Each row of a before or after table is a point. The points were changed in one or more steps. Then noise was added and the rows were shuffled. The steps act on how far a point lies along the listed directions, d1 being the first. What was done? A step turns or swaps two directions, mirrors them in a line or flattens them onto one, adds a multiple of one to another, or multiplies one. Angles are multiples of 10 degrees, from the lower direction toward the higher: turns from -170 to 170, lines from 10 to 170 but not 90. Use the fewest steps. Two steps may share a direction if one is a turn and the other turns, adds or multiplies; they go together, in the order done. Otherwise the lowest direction goes first.
In the rows, 128 means zero.

Directions:
(1): [ 94  74 130]
(2): [117 137 190]
(3): [ 76 160 114]
Before, 9 rows:
[[ 62 165 148]
 [100 119  92]
 [103 141 132]
 [ 99 105 108]
 [105  34 138]
 [154 191 139]
 [130 130 132]
 [ 35 151 107]
 [112 161 119]]
After, 9 rows:
[[142 170  41]
 [106 131 158]
 [103 136 132]
 [ 58 192 149]
 [117  82 179]
 [ 52 141 139]
 [124 167 116]
 [127 123 128]
 [126 172 135]]
Steps: turn d1 and d2 by -120 degrees; turn d2 and d3 by -40 degrees

Directions:
(1): [ 86 131  70 104 179 117  81 100 102]
(2): [ 94 100  94 220 125 134 147 125 128]
(3): [112  93 141 115 174 204 124 160 164]
Before (14 x 9):
[[110 123 134 156 104 137 139 155 140]
 [161 116 205 122  95 158 159 162 161]
 [138 118 120 140  89  89 138 137 120]
 [131 169 109  87 127  70 100 112  91]
 [144 153 143 196  54  67 154 115 121]
 [125 145 166 185 110 126 171 113 162]
 [202 140 236  53  63 138 149 199 169]
 [117 166  87 153 139  61 121  69  95]
 [122  70 166 129 144 168 153 157 168]
 [167 177 183 124  46  70 163 138 104]
 [165 105 165 206  67 134 167 122 147]
 [125 152  85  81 142  92  83  85  96]
 [172  87 171 229  80 132 188 165 140]
 [108 118 102  82 176 162  89 119 100]]
After (14 x 9):
[[134 109 124 135 102 110 137 147 126]
 [201 145 236  56  57 131 149 196 163]
 [124 144 167 185 113 125 170 116 165]
 [128  88 162 130 123 136 155 144 151]
 [108 125 133 154  98 132 140 155 135]
 [172  85 172 226  82 133 188 165 143]
 [120 140  89  74 152 109  81  95 105]
 [165 100 168 206  73 145 167 128 152]
 [112 149  96 145 163  96 121  84 112]
 [112 123  98  84 166 147  90 109  91]
 [155 159 188 115  67 107 160 152 123]
 [164 126 204 123  84 141 164 154 154]
 [134 133 152 188  79 108 151 133 141]
 [125 153 113  83 140  99  98 124 105]]
Steps: multiply d3 by 0.4

Directions:
(1): [ 94 192 110 138 166 114  71  96 158 100 106 101 166  75]
(2): [176 118 107 118 125 172 167 104 100  73 139 132 109  43]
(3): [ 90 178 113  87 123 178 123 177  95 154 201 137 150 118]
Before, 11 rows:
[[141 127 108 125 127 163 141 135 119 123 141 140 133  87]
 [157  80 142 160 127  70 130  92 157 104  50 129 104 164]
 [120 130 131 118 137 113 132 132 137 131 117 130 120 122]
 [162 120  98 107 116 171 163 151 101  99 175 130 115  65]
 [114 145 120 115 132 156 130 140 101 125 148 129 135 109]
 [145 140 118 107 144 173 144 146 100 104 171 123 140 100]
 [169  76 135 166 130 117 148  82 152  78  87 134 103 109]
 [130 115 140 122 126 133 138 140 137 140 140 132 121 140]
 [199 116 103 129 144 172 167 104  94  52 143 140  91  16]
 [110 128 139 128 150 109 130 138 118 111 123 124 131 137]
 [149 107 111  99 104 198 196 176  72 125 176 147 117 109]]
After (11 x 14):
[[128 166  85  91 126 221 161 165  69 102 185 131 145  40]
 [173  74 133 190 145  82 128  47 178  66  44 118 111 106]
 [125 128 132 127 126 108 134 127 135 130 115 133 123 126]
 [191  39 151 181 120  52 144  65 165  81  10 128  87 164]
 [121 152 103 127 142 159 115 136 136 124 144 140 149  83]
 [135 176  89 104 140 167 121 150 115  98 177 113 148  40]
 [114 120 142 129 146 112 137 138 118 113 126 127 126 143]
 [135 116 139 123 128 136 147 135 132 132 143 131 117 119]
 [124 174 114 101 155 171 117 151 106 111 177 115 164  93]
 [ 94 166 117 105 137 168 118 146 104 133 164 127 144 113]
 [149 182  95 146 186 134  90  83 138  49 114 112 132   8]]
Steps: turn d1 and d2 by -50 degrees; multiply d3 by 1.6

Directions:
(1): [129 131 116 159 108 126 132 114 138  47 131 178  69 171 127 222 111 110
 131  93 190 157 141 112]
(2): [ 96 162 122 149 150 119 110 150 123 190  86 152 168 178 128 175  60 155
 159 123 121 116  46  81]
Before (10 x 24):
[[151 113 140  96 134 142 127 127 132 140 157  89 137  76 122  36 178 110
  118 149  90 123 166 176]
 [138 118 129 144 102 135 121 108 151  25 156 150  74 149 138 175 129 125
  128  97 176 175 174 125]
 [135 117 120 139 129 120 112 135 125 133 104 126 120 148 147 139  98 120
  131 111 154 125 122 118]
 [146 102 135 108 117 128 148 123 131 120 160  93 115 100 136  69 168 118
  101 122 115 136 169 160]
 [124 121 132 113 118 124 134 116 125 143 128 110 127 124 133 104 137 134
  120 146 117 110 137 138]
 [157 115 127 150  76 117 136 104 136  42 172 149  52 128 112 145 167  94
  107 110 156 161 198 152]
 [109 134 139 124 153 132 103 149 112 182 106 103 176 118 125 100 103 158
  152 129  79  90  70 132]
 [111 133 119 159 129 130 125 117 138  87 145 156  95 158 126 179 110 105
  114 104 158 152 138 114]
 [130 129 115 137 117 129 135 131 143  88 125 163 110 155 117 173  92 124
  120 106 155 142 130 113]
 [110 141 135 135 132 130 140 145 114 165 108 121 168 151 118 128 113 150
  125 130 116 111  94 111]]
After, 10 rows:
[[155  93 136 103 112 130 153 117 132 104 170  88 105  87 136  57 186 111
   93 123 116 140 190 173]
 [130 122 120 142 132 119 109 139 124 142  98 130 126 155 147 146  89 124
  136 109 154 123 111 110]
 [ 92 153 116 172 142 126 115 129 135 123 120 171 119 187 126 207  72 119
  133 100 153 144  90  86]
 [113 145 123 160 119 128 106 126 148  74 122 169 106 189 139 213  75 147
  154  94 170 166 108  87]
 [137 138 123 162  90 112 125 118 133  80 145 163  78 159 112 175 124 110
  127 107 153 153 147 123]
 [116 134 135 131 127 134 143 140 115 152 117 116 159 140 118 118 125 145
  118 130 118 114 111 121]
 [128 114 142 112 141 136 113 137 114 146 129  90 153  89 124  75 140 143
  135 132  83  98 117 160]
 [131 113 133 109 113 127 139 112 125 129 138 105 117 113 134  94 152 128
  112 146 119 112 155 149]
 [171  92 144  83 121 148 139 114 135 103 182  74 112  46 122   7 219  93
   99 152  95 130 217 204]
 [114 145 112 146 128 124 127 142 141 120 104 175 130 180 117 196  58 137
  135 104 151 135  90  90]]
Steps: add 1 times d1 to d2
